Each row is a point. The last column is the point's height on a tilted bowl or saddle (a function of degree 2), plus a little noise. Along how many of its main directions does it bend up, bend down or stay straight?
In the rows, zero is written as 128.

Points (16 x 4):
[[ 55 175  70 175]
 [193 151 172 185]
 [136 108 115 136]
 [119 172  95 143]
 [130  59 227 223]
 [106  77 131 148]
 [ 58 108 102 159]
 [102  71 128 151]
 [124 100 137 142]
 [172 159 134 154]
 [117 184 130 153]
 [192 178 146 175]
 [154 125  92 137]
 [171  78 130 156]
 [191  63 159 185]
 [127 141 206 189]]
Directions: 3 up, 0 down, 0 straight

Points (25 x 5):
[[152 105  84 140 105]
 [118 155 146 141 104]
 [220 116 161 111 164]
 [118 146 139 154 120]
 [177  98 127  98 105]
 [157 129 131 212 146]
 [180 136 115 112 114]
 [133  43 145 138 122]
 [146  76 143 156 127]
 [133 164  73  33 119]
 [178  82 120  52  78]
 [141  64 131  97  83]
 [ 90 173 197 130  72]
 [101 121 135 139 124]
 [176 147 131 202 143]
 [148 108 146 152 119]
 [187  79 110 165 130]
 [168 128  58  85 119]
 [138 117 157 148 115]
 [154  96 105 116  89]
 [161 108 126 141 113]
 [114 189  84 249 249]
 [ 94 106 173 125 132]
 [168 122 136  86  88]
 [148 116 202 189 154]]
Directions: 2 up, 1 down, 1 straight

Points (39 x 7):
[[ 93 184 136  98 142 134 146]
 [154  87 142 140  83 146 139]
 [ 88 150 131 132 169  49  80]
 [132  90  75 116 174 137 145]
 [ 83 144  79 164  99 186 147]
 [121 143  85 113 103 202 151]
 [136  56 201 124 141 135 117]
 [142 149 137  97 115 102 132]
 [102 167 151 131  72 171 207]
 [113  78 172 211  71 175 123]
 [188 128 178 119 105 138 117]
 [186  35 143 103  61 132 133]
 [156  84 138  53 119 189  89]
 [ 55 122 117 119 175  92  62]
 [ 97 119 170 118  69 103 191]
 [137 136  63 148 137 125 119]
 [ 71 122 153 131  95 158 165]
 [118 118 137 102  82 137 147]
 [ 28 136 157 123  75 106 209]
 [136 123 126  95 130 152 133]
 [182  62  81  54 164 155 175]
 [151 104  53  11 155 120  93]
 [125 115 121 108  56  71 167]
 [ 88  78  55 129 184  96  91]
 [202  65 151 142  24 146 100]
 [127 127  28 115 198  79 102]
 [130  78 106 126 129 107 147]
 [ 92  95 162 122 142 166 114]
 [102 156 169 114  86 205 192]
 [162 118  45  91  86 109 108]
 [212 148 103  95 105 156  99]
 [142  81 148 102  67 130 138]
 [ 29 109  90 121 150 116  58]
 [ 90 170 163  74 157 180 140]
 [163 120  76 164  43 166  95]
 [ 21 127 156 146 221 195  21]
 [121 105 197 160  37 112 216]
 [127  99 145  60 185 128  95]
 [ 99 115  88 101  41 122 136]]
Directions: 2 up, 4 down, 0 straight

Points (67 x 9):
[[113 130 108 142 128  62 166  88 177]
 [138 209 185 168 105 107  78 126  93]
 [190 118  88 155 137 151 183  81 156]
 [178 111 184 107  75 107 230  84 160]
 [154 112 112 112  65  92  63 166 123]
 [ 88 125 131 218 147  49 154  89 132]
 [127 139  55 177  93 147  77 145  93]
 [184 140 166 114 134 141 144 159 152]
 [155 133 170 139 134 212 154 136  76]
 [151  48 117 145  94 172  62 180 114]
 [142 203 125 143 181  79 177 138 202]
 [ 69  86 159 102 202 229 161 179 158]
 [ 66  65  95 216  98  92 140 103  82]
 [163 175 161 137 145 110 138  57 148]
 [ 46  95 106 145 112  87 144 165 137]
 [124 126  80 125  58 125  82  34 235]
 [ 62 172  86  84 140 181 113  67 181]
 [ 88 143  54 105 114 109 137  61 224]
 [ 73 111 137 123  60  93  88  69 159]
 [ 82 192 166 152  94 102 188 174 153]
 [163  71 125 140 128 163 140 144 164]
 [120  61  74  93 212  97 104 167 162]
 [101 119 127 128  91 124 201  87 165]
 [ 77 131 115  97 183  82 130 103 155]
 [248 160 117 115 109 150 141 155 161]
 [153 113 151  30 100  80 127 157 163]
 [136  67  57 158  90 164 102 204 111]
 [ 96 131  65 172 117 135 127 151 146]
 [138 191 110 130 133  82 102 102 167]
 [146 126 142  98 135 101 145 150 179]
 [165 141  85 119  71  79 101 136 170]
 [ 91 100 126 143  65 151  54 172 137]
 [118 140 108 167 138 112  90 140 127]
 [172 147 131  79 103 142 107 194 180]
 [102 124 173  83 143 119 145 160 128]
 [153 160 120 181 164 154 100 230 156]
 [194 132  58 150  66 107  87 113 124]
 [125 134 157 172 182 108 120 146 170]
 [186  88  80 188 206 214 172 139 115]
 [201 123  99  87 175 148 137 113 221]
 [145 126 133 143 150 130  98 136 149]
 [135 122 114 149 160 182 171 126 143]
 [ 97  77  67 125 171 202 145  88 188]
 [129 155  92 140 164 150 164  65 153]
 [ 84 111  55 125  95 159 114  40 230]
 [139 120 162 152 130 126  91 186 147]
 [ 88 149 117 185 109 149 115 140 133]
 [144 122 143  53 113 132 138 138 162]
 [152 140  93 133 168 168 170 101 154]
 [131 115 172 133 144 162 163  61 136]
 [ 80 145  70 169 230 127  95 149 164]
 [ 93 158 160 123 164 174 238 123  75]
 [172 108 154 115  39 182  94 106 166]
 [ 81 198  38 166 138 140 185 158 220]
 [120 224 111 158  80 110 106 100 122]
 [136 132 105 160 150 193 198 108 114]
 [147 129 180  82 149 117 202 119 139]
 [ 86 144 109 136 138 187 167 113 145]
 [131 138 104 140 127 106 158  42 190]
 [137 114 146 109  60 109 108 140 147]
 [ 73 218 121 166 103 165 143 144 117]
 [113  99 119 153 117 180 153  89 157]
 [113 136 175  34 196 183 131 140  55]
 [ 79 138 113 108 129 145 127 145 167]
 [151 139 202 171  81 137  90 249 147]
 [167 180 168 213 146  76 101  59 137]
 [162 138 164  92 147 110 128 145 169]]
Directions: 3 up, 2 down, 3 straight

Points (62 x 9):
[[150 100 249 134 111  78 141 142 189]
 [ 96 192 134 143 114 141 128 169 148]
 [138 162 144 143 143 162 112 155 132]
 [134 111 108 158 135  93 104 148 136]
 [182 107 151 160 143 104 124  97 124]
 [105  62 145 134  66 129 124  54 102]
 [ 76  43 113 152  63 164 117 159 158]
 [ 94  81  93 140 154  96 112 125 110]
 [178 157 110 184 215 171 103 136 150]
 [136 146  50 178  40 138  99  73 210]
 [204 143  87 154 182 105  95  83 125]
 [152 105 103 187 140 152 210 112 124]
 [ 93 118 101  72  73 143  89 185 188]
 [116 130 163  55  88 128 147 137 127]
 [119  70 110  95  56  94 112  79 180]
 [ 96 169 132 133  93 118 164 140 118]
 [148 148 197  62 150 142 193  96 152]
 [ 91 130  97 125  73  87 121 165 153]
 [154  96  95 147 105 141 129 107 125]
 [106 120  82 138 118 130  96  91 130]
 [108 139 161 153  92 145 131 159 124]
 [152 116 131  94  77 185 183  46 108]
 [193 155 108 110 132  90 157 105 149]
 [ 80 102 156  89 126 175  94 147  73]
 [121 148 126 127 188  83  96 141 166]
 [ 51 197  80 101 115 109 140  78 170]
 [197 128 109 208 125 151  85 174 144]
 [204 130 133 160 174 203 123  95  83]
 [171 104 185  96 156 101 158  59 114]
 [156 130  89 110  88 117 162 136 147]
 [133 125 115 127  94 157 222  96 115]
 [181  83 144 114  72 196 145 126 153]
 [167 187 152 131 105 140 118 152 135]
 [120 124 193 151 103 121 116 112 101]
 [ 83 137  81 133 203 149 148 139 128]
 [ 62  69  66 150  85 126 200 115  89]
 [115 116  89 132 125 108 100 188 158]
 [131  92 166 205 132 158  93  70  65]
 [ 87 133  90  20 126 214 154 118  93]
 [111 131 150 152  79 176 178  98 117]
 [ 75 164 193 112 132  62 135 110 127]
 [137  70 160 182  95 143 124 142 106]
 [143 149 227 125 130 111 140 120 174]
 [101 100 167  95  96  48 150 133 121]
 [117 137 121 120 170 101 138 123 144]
 [144 124 141  71 169  98 146 147 166]
 [134 111  69 154 119 130  86 141 142]
 [121  90 125 162 116 154 174 168 113]
 [147 117 112 118 157 115  88 139 110]
 [169 146 137 142 169 117 176 204 249]
 [156 149 137 106 127 116 164  80 118]
 [168  74 122 145 101 134 110  90 106]
 [105  80 140 168 152 133 149 131  70]
 [194 145 103 116 124 162 116 185 132]
 [ 99  76  78 178 136 179  83  80  92]
 [102  70 102 142 126 123 105 134 106]
 [141 156 128 172 124 116 142 159 156]
 [146 113  62 121 170 144 153 113 129]
 [199 129 162 144 132 161 179 163 202]
 [110 150 186 170 103 148  97  58  89]
 [146 102 186 130 124  99 112 108 109]
 [124 152 112 166 126 150 110 169 139]]
Directions: 3 up, 2 down, 3 straight

Points (65 x 9):
[[106 153 177  99  88 107 118 145 148]
 [153 129  88 111 159 158  99 112 141]
 [160 150 102 117  89 129  86 136 156]
 [191 178 114  78 216 167 124 133 179]
 [208 106  99 166 118 149 120 142 176]
 [181 149 158 109  89 170 110  87 173]
 [164 139 179  92 143 167  90 151 160]
 [132  50 116 122 218 117 192 138 163]
 [125  48 171 129  77 140 118 147 172]
 [ 96 131 128 193 107  54 113 157 169]
 [156  98 157 145 160  90 199 107 156]
 [170 151  60 138  56  99 113  92 206]
 [125 154 122  85 163 132 148  65 157]
 [112 164 129 110 157 146 140 149 129]
 [135 207  96  21 104  92 154 162 187]
 [147   7 123 117 124 126 133 197 181]
 [107  83 173 144  83  98 170 183 166]
 [161 133 128 164 197 101  82 126 154]
 [154 200 121 138 170 137 147 143 156]
 [115 188  89 127 108  90 175  92 168]
 [142 103 121 120 137 144 160  62 153]
 [103  93 148 127  94 122  87  53 184]
 [128  67  86 136 137  20 127 204 175]
 [121 129  88  55 164 152 110  77 162]
 [180 106 160 180 145 122 124 159 160]
 [114 120  92 171 114 103 137 160 140]
 [ 89 114 181 122 100 170  95 147 160]
 [ 88 130 116  75 141 175 108 127 140]
 [167 116 139 128 145 189 152 137 149]
 [ 97 156 208 115 155  98 128 205 179]
 [189 126 110 136 178 207 176  86 186]
 [147 222 123 115 159 104 135  98 176]
 [134 123 135 151  75  78 138 161 155]
 [136 148 131 157 113 164 123 138 146]
 [150 103 125 166 189  86 176 128 154]
 [189 108 139 111 107 191 102 165 173]
 [170 151  93 143 151 157  87  76 177]
 [145 117 169 211 142  34  91 103 215]
 [141 190 137  79 130  91 144 103 157]
 [108 118 128  84 171 136 114  91 142]
 [160 190 121 157 160 171 161 106 171]
 [188 131 214  80 142 160  90  78 199]
 [156 170 102 124  48 187 102  95 209]
 [138  69  52  87 146 161 144 131 153]
 [134 134 149 118  74 160  82 190 166]
 [112 135 180 168 127 127 130 129 150]
 [ 83 174 131  86 103  88 138 115 152]
 [119 203 131 126  92 102 156 173 159]
 [123 161 128  75 156 177 130 126 144]
 [155  75  97 130 147  95 214  88 170]
 [ 68 133 156 125 183 109 119 140 142]
 [162 119 101 124 108 151 128  92 154]
 [118 173  18 176 129 176  64 137 192]
 [166 128 193 136 175  58 123 133 179]
 [120 123 177  95  72  97 150  82 157]
 [116 165  91 141  95  74 176 108 165]
 [134  94 155 166 120 166  50 202 179]
 [ 98 187 172 143  87 141 169 113 159]
 [175 121 174 161 167  79  57 192 186]
 [ 87 182 165  84  72 153 137  78 174]
 [160 119 155 134 199  94  89  34 207]
 [132  74 204 109 126  79 163 171 173]
 [132 103  81  80 110 115 176  88 158]
 [127  77  66 117 127 104 130 122 140]
 [199 119 111 162 180 144 165 110 165]]
Directions: 7 up, 0 down, 1 straight
